Rows are points. Two turns around zero, p and q, are shown by what they do to some points. Where does a point land after both, in the order given? Backwards means that the second turn is done in reverse. Each puzzle has new turns, and all numbers are rounded.

Turn p:
-5	21	9 -> 4	23	4
-1	-23	41 -> -33	-5	33
7	-23	14 -> -15	-18	16
-48	6	-3 -> -28	26	-30
17	-7	-48 -> 30	-29	-30
30	26	-14 -> 42	3	5
Turn q:
-11	29	27 -> -33	23	10
26	4	-37 -> 29	6	-34
-43	0	-35 -> -23	-40	-31
-7	-10	46 -> -14	5	45
20	-24	-4 -> 30	-5	8
15	-1	3 -> 11	10	3
Where do these land?
q, then p backwards: 33	2	25 -> 10	35	20
p, then q backwards: -12	-16	10 -> -20	8	6
p, then q backwards: 0	46	-2 -> 44	12	3
q, then p: -20	-33	-33 -> -11	-49	-4

Turn p:
-40	-23	-41	-11 -> -51	-25	-4	-26
19	4	-12	-19 -> 11	11	-10	-24
5	-5	-2	-9 -> 3	1	3	-11
9	17	-11	-1 -> 3	11	-19	-2
13	32	-6	-19 -> 5	34	-18	-9
-6	-21	27	43 -> 11	-33	18	39
0	-3	46	17 -> 18	2	30	34
Turn q:
3	24	45	-14 -> 15	20	46	-3
-25	-29	-32	-28 -> -11	16	-45	-30
-16	19	9	21 -> -22	4	18	18
-7	3	-21	-29 -> 9	25	-25	-5
39	-9	6	17 -> 23	-36	7	8
3	12	8	-3 -> 6	7	10	6
3	-20	-16	35 -> -19	-36	-14	7
Where do these land?
p, then q backwards: -8	-21	7	27 -> 19	1	3	30
q, then p backwards: 2	-14	-15	20 -> -9	-7	-19	19
q, then p: -15	35	-6	-19 -> 0	20	-26	27
q, then p: 48	22	21	-6 -> 55	-7	6	11
q, then p: -27	-22	-8	-23 -> -24	25	-10	-23

Turn p:
-13	-3	-12	-21	16	-3 -> 11	11	-2	-26	8	8
9	-23	-5	6	-14	-6 -> -13	-19	-14	0	-9	9
-19	-15	-2	0	22	16 -> -9	7	-4	-16	31	1
14	12	17	-5	0	-13 -> 14	-11	15	5	-11	-10
-17	-27	9	-12	-17	-1 -> -20	-12	10	-13	1	26
25	33	23	8	4	1 -> 22	-4	18	29	-4	-25
-11	27	-19	18	16	-2 -> 2	33	-10	1	-2	-25
12	-4	-10	6	-26	9 -> -7	-4	-13	21	-11	16
Turn q:
-4	-15	-4	20	1	-16 -> 3	-8	-2	20	16	-15
14	13	20	5	19	-4 -> 16	11	12	-19	17	-2
-48	5	-24	4	-3	-14 -> -28	20	-9	42	5	10
13	4	6	2	26	16 -> 9	-7	15	-18	14	17
19	5	-8	-9	-17	5 -> 12	-6	-14	-9	-20	2
-9	-11	-4	-12	2	-10 -> -17	-1	-10	0	5	-5
15	1	13	-9	-27	23 -> 7	-8	8	-15	-36	-6
Where do these land?
q, then p: 3	6	-5	4	-14	12 -> -6	-7	-2	15	-6	8
p, then q: -20	0	-7	8	-23	-5 -> -9	16	11	14	-20	5
q, then p: 27	-16	-5	-1	48	19 -> 16	-23	-3	-20	47	15
q, then p backwards: 24	17	0	-10	2	6 -> 0	-2	-16	-24	7	-11
p, then q: 29	-2	-10	6	1	-7 -> 9	-20	-19	13	0	-5
p, then q backwards: -31	1	29	7	-11	-10 -> -26	-9	28	-6	6	21
q, then p: -13	-18	6	-14	-4	-4 -> -14	10	8	-19	-6	3
p, then q: -18	13	-8	0	2	-10 -> 2	22	-5	-6	-11	1

Turn p:
-17	0	-13	1	14	-7	-1	-17 -> -22	-6	13	-4	-8	-11	-9	-5
10	-16	12	12	-48	-1	5	-4 -> 44	-5	-17	-7	2	0	-26	-5
5	-7	-8	8	17	7	-6	0 -> -16	0	-3	2	5	0	-3	16
2	8	17	7	-3	-7	1	-1 -> 11	-3	5	17	2	0	0	-6
-5	38	-10	-4	-11	-8	0	9 -> 4	14	-2	10	-33	-2	16	-14
-2	4	-14	-5	15	-9	5	13 -> -12	1	0	-3	-4	-12	20	5
9	5	-5	-4	-1	10	4	8 -> -1	5	-13	-2	-1	8	9	1
-10	-10	2	0	10	14	10	2 -> -9	-18	1	-7	5	10	3	4
5	-13	-1	-7	10	-3	2	-18 -> -13	1	2	-6	17	-5	-10	-7
4	-8	21	-8	-3	5	-18	9 -> 15	10	14	1	14	14	1	10
Turn q:
-17	-11	13	12	-33	-20	-12	-5 -> -10	-17	-30	16	-21	12	-4	-15
-6	0	-10	9	5	10	1	-6 -> 1	11	0	7	9	6	-6	7
-12	4	6	10	11	-5	18	-6 -> -5	21	3	13	-9	-9	5	-1
17	18	14	-11	23	1	-10	-4 -> 11	5	29	-19	-8	7	9	-6
4	-14	-18	-1	6	-30	-6	-1 -> 9	7	-21	-11	11	-6	1	-26
-2	-8	-10	-23	-11	3	-4	-4 -> -11	-11	-10	-12	14	5	11	5
1	0	9	-4	16	31	-13	-4 -> -8	0	30	-1	10	17	-8	8
1	-6	6	0	-9	8	3	22 -> -6	-16	2	1	-2	-14	-13	7
-4	10	-8	2	-1	12	2	10 -> 1	3	1	-3	0	-3	-9	18
13	-5	-7	6	-13	-15	18	-2 -> 14	-5	-15	11	1	-16	13	-4
4	12	3	1	6	5	3	1 -> 6	5	10	-2	-5	-1	1	7
Where do these land?
p, then q: -12	19	-15	2	1	16	0	2 -> -11	-11	-15	10	0	5	-1	20
q, then p backwards: -6	4	19	-15	4	-12	19	2 -> -11	14	-19	-7	12	-15	4	7
q, then p: 5	10	1	24	16	-2	3	10 -> 13	21	0	21	-1	-1	-6	-1
p, then q: -8	-11	7	-4	0	-5	-11	-3 -> -4	-6	13	-6	-8	1	0	-8
p, then q backwards: 0	3	10	0	4	-17	-6	-20 -> 2	-16	7	13	17	4	4	7
q, then p: -3	5	-5	0	-23	-5	5	11 -> 5	3	-8	-17	-5	-15	2	11
p, then q: 16	-21	9	-9	-20	23	-7	9 -> 10	-4	24	-24	21	-2	-4	15
q, then p: -8	1	-21	10	8	20	6	-6 -> -9	4	2	19	-9	5	18	16
p, then q: 15	-10	-5	-9	11	-17	-10	-4 -> 2	19	3	-15	-17	-4	2	-7

Turn p:
-12	-14	-3	-4	-6	10	28	12	-23 -> 5	-32	13	-18	-8	0	13	-13	-6
17	23	17	12	-20	-5	-8	0	-6 -> 27	15	1	6	13	-10	9	6	21
-4	-14	15	9	4	-15	0	-15	16 -> -4	4	10	4	16	-4	-27	5	-8
10	1	-16	8	14	-3	1	-24	14 -> -12	16	-12	-1	19	17	-7	-5	-11
6	-2	-9	29	19	-2	-12	-3	37 -> -20	17	-21	12	26	-9	-8	17	-22
5	11	-9	-19	-14	-17	0	23	-21 -> 0	6	6	-16	-22	-14	16	-13	26
16	6	23	19	1	-3	-25	-3	16 -> 16	19	-12	15	14	-13	-15	23	2
-37	-4	-17	8	35	5	7	-19	9 -> -25	3	13	9	-2	20	0	-2	-47
-31	-11	-23	-11	-14	11	8	-7	-2 -> -16	-22	9	16	-10	9	8	-28	-8
14	-7	7	-19	-12	7	-8	15	-32 -> 24	-11	-8	-14	-28	-4	1	-7	19
16	11	14	-33	-7	11	10	21	-9 -> 6	-15	1	-14	-19	8	11	16	34
Turn q:
14	14	-32	4	1	7	-34	0	18 -> -24	31	7	28	-14	-3	-9	13	-9
15	-25	9	-4	4	6	2	-21	17 -> 14	-3	-11	4	-19	-15	-21	-16	9
5	6	-32	25	-6	30	14	-23	9 -> 0	29	19	13	-24	-16	25	-15	20
-26	18	1	-10	-10	21	12	-8	12 -> -22	-2	-1	-8	-5	10	14	-6	33
24	8	7	3	-12	11	-8	9	-18 -> 14	17	17	-6	0	21	-9	1	-10
7	-31	20	4	28	6	2	11	3 -> 26	-10	-17	18	18	-4	-16	-20	-1
9	18	6	5	12	-25	20	16	-17 -> -2	-7	11	-20	25	-3	10	-9	-29
-26	9	14	-6	9	-21	0	-1	-19 -> -8	-35	-3	-6	9	10	13	8	-11
-25	6	8	0	-16	-16	-13	9	9 -> -15	-16	2	-3	10	0	-4	29	11
3	-23	-1	-22	-10	-18	5	8	-14 -> 17	-3	-26	-19	0	0	-2	15	-13
Where do these land?
q, then p: -4	0	21	-2	11	-16	-48	-12	16 -> 16	-5	-15	22	-14	-40	-12	-8	-24
q, then p: 17	1	-9	16	-21	-8	11	8	3 -> 3	16	13	-10	-8	-1	1	17	21
p, then q backwards: -17	-35	-19	-20	43	-8	-31	21	3 -> 25	10	-21	-39	0	-26	-23	-38	17
p, then q: 3	9	-10	-14	-10	-10	19	-3	3 -> -11	-11	-9	1	-3	-3	-4	-14	20
q, then p backwards: -4	-22	42	-11	27	-12	-28	-21	38 -> -5	-61	11	-17	-27	12	-19	-6	23
p, then q: -16	-7	-3	17	-13	4	14	7	-16 -> 21	-16	-5	-12	-9	-9	-1	-10	-11
q, then p: 4	7	4	-5	-10	5	8	15	4 -> -8	6	0	4	-10	13	3	13	2
q, then p: 20	-2	0	2	-2	1	11	2	-26 -> 19	0	-5	-15	-3	19	4	0	15
p, then q: -4	6	-5	-4	-20	28	7	4	-11 -> 23	10	-3	-4	-7	-21	2	-13	11
q, then p: -7	26	14	8	-4	-7	7	-5	-10 -> 6	-21	14	-1	-9	8	-17	11	-2
p, then q: 8	14	-20	12	10	15	18	5	0 -> 2	5	-17	-9	4	1	26	-20	2
p, then q backwards: 0	4	-14	1	-12	9	13	-21	-4 -> -4	8	12	-1	18	16	8	8	-12

Turn p:
7	9	-18	3	-30	-4	2	6	-4	-4	3 -> 5	-6	-15	-13	-28	6	7	-5	4	3	-6
-22	1	8	-17	4	-34	18	-11	0	12	30 -> 9	-22	29	19	-10	-4	-6	-14	-35	-1	-11
14	21	21	-29	16	-10	-1	-12	1	7	6 -> 22	-5	1	22	11	-10	-10	10	-18	26	8
3	-3	5	17	-14	1	8	0	-25	-11	-6 -> -4	4	-7	-31	3	10	6	-11	-9	3	0
-12	7	-14	17	-6	15	-5	12	-16	-3	-3 -> 2	21	-10	-12	-4	7	14	-12	7	-15	-6
-2	-16	7	-13	12	1	-22	15	8	-8	-14 -> -6	16	11	0	6	-7	-11	30	10	-2	-7
17	4	29	-4	22	-15	-15	5	28	15	7 -> 11	-20	-2	24	27	-12	-25	19	4	5	-13
-8	6	-13	5	-16	18	17	2	-15	1	-15 -> 7	8	-1	-18	-9	11	22	-11	7	-6	17
-5	-26	-4	4	10	-3	-14	-11	21	-3	-25 -> -26	3	17	5	6	12	-17	14	23	-2	5
-10	-24	8	9	-2	22	-11	9	23	1	-26 -> -17	2	11	-5	16	9	9	25	32	-15	2
-16	1	-15	12	-18	13	-4	-18	-19	1	11 -> -12	11	-2	-2	-11	13	25	-26	-2	5	-9
15	-2	-5	-2	-3	12	12	3	-5	-8	26 -> -7	-7	-16	-3	-6	-24	12	-7	-12	0	3
-3	21	-18	15	-8	5	17	-1	-6	-24	11 -> -3	3	-27	-4	-17	10	9	-14	-18	-16	11
20	-1	6	-15	32	-21	-3	2	9	24	-5 -> 17	-7	13	16	14	-21	-35	1	9	11	6
Turn q:
-11	1	-7	4	1	14	-11	16	-20	-13	8 -> -19	12	18	0	9	0	-3	-12	8	-12	-11
-4	-16	6	-7	4	8	16	28	14	-19	9 -> 15	-2	17	-4	-7	17	9	3	22	-26	-1
-4	-7	1	27	7	-8	-8	22	-3	-9	2 -> -1	23	-1	-7	10	17	8	-11	-7	-19	-2
10	5	-14	10	-8	-1	-2	24	-5	-15	24 -> -13	11	17	-12	8	7	4	-13	10	-15	24
-11	3	-2	3	-9	19	-5	17	-18	-11	-10 -> -12	19	7	8	5	-2	-11	-8	19	-8	-14
0	-5	12	-2	-19	-8	19	-28	11	25	12 -> 2	-27	-18	10	-4	6	-16	25	-13	6	18
-13	6	-8	2	7	-8	12	10	-28	-23	16 -> -4	1	21	3	25	-15	-3	-11	-1	-28	3
19	11	25	-3	10	-3	-7	-6	-3	7	-7 -> 16	-4	-7	-19	-1	0	-15	-10	-8	17	-7
21	-14	-8	6	-15	-17	4	-48	7	-3	1 -> -9	-28	-39	0	-14	-19	6	-3	-15	-1	21
-9	9	14	-1	24	18	-20	0	17	12	2 -> 3	-6	11	-2	-1	24	7	-6	-7	25	-24
-10	12	2	-15	-3	-8	-9	2	26	4	-22 -> 13	4	-10	0	6	0	18	17	14	24	-9
6	18	-7	-2	15	10	11	-6	3	15	-27 -> 20	10	1	21	-10	-11	-2	-7	-4	25	-4
7	-21	-14	-21	-13	-16	0	-31	-1	29	-7 -> -11	-13	-17	1	-24	-26	-1	33	-19	11	7
Where do these land?
q, then p: 16	6	-12	-14	8	-16	-7	-9	23	-14	4 -> 0	-27	17	-1	-11	-20	1	-8	-9	4	13
q, then p: -19	-15	0	10	-6	15	16	13	25	13	2 -> -5	-2	-26	-14	10	-1	23	5	13	-22	2
p, then q: 4	1	17	-11	8	-27	-20	-14	-6	9	-7 -> -2	18	-4	-11	-10	11	-13	-2	-16	23	-18
q, then p: 10	-19	14	20	-5	16	-16	16	-9	5	-18 -> 9	18	-15	10	-17	25	17	8	11	11	8
q, then p: 3	11	2	7	-10	-14	15	1	-20	12	-9 -> 7	13	-15	7	-1	-5	-18	-9	-4	4	-18
p, then q backwards: 10	18	14	-15	2	11	-20	10	-8	-23	-13 -> -6	1	6	2	-13	-25	-5	11	9	26	-22
q, then p: 3	-2	20	18	6	-4	-4	-16	-4	22	23 -> -8	32	9	-9	4	-14	16	-9	3	12	-10
q, then p backwards: -26	1	-17	16	27	-2	11	-2	-13	17	0 -> -31	7	14	-16	21	-4	-3	-11	-1	-5	23
p, then q backwards: 14	10	-18	-20	-2	6	-20	-1	22	-4	-2 -> -2	-5	-10	-8	-23	13	12	-6	11	14	-23
q, then p: -9	15	-6	-6	-16	7	16	-15	-9	-18	6 -> -24	-8	5	11	8	2	-20	-3	0	-14	-12
p, then q: -22	-25	-19	-4	-12	21	1	10	14	1	23 -> 19	-4	-22	17	23	1	3	12	19	-27	3
q, then p: 0	1	-13	24	-13	-13	20	-9	9	-5	-21 -> -8	-3	-26	3	-15	-2	-10	-28	-3	-13	3
p, then q: 9	16	4	-11	25	-16	-14	21	-8	-17	23 -> -9	34	-5	-17	15	-26	3	-15	-10	7	5
q, then p: 6	-16	12	-15	-11	18	22	-4	-15	1	-11 -> -12	-3	-12	-8	-12	14	-12	20	15	4	-22
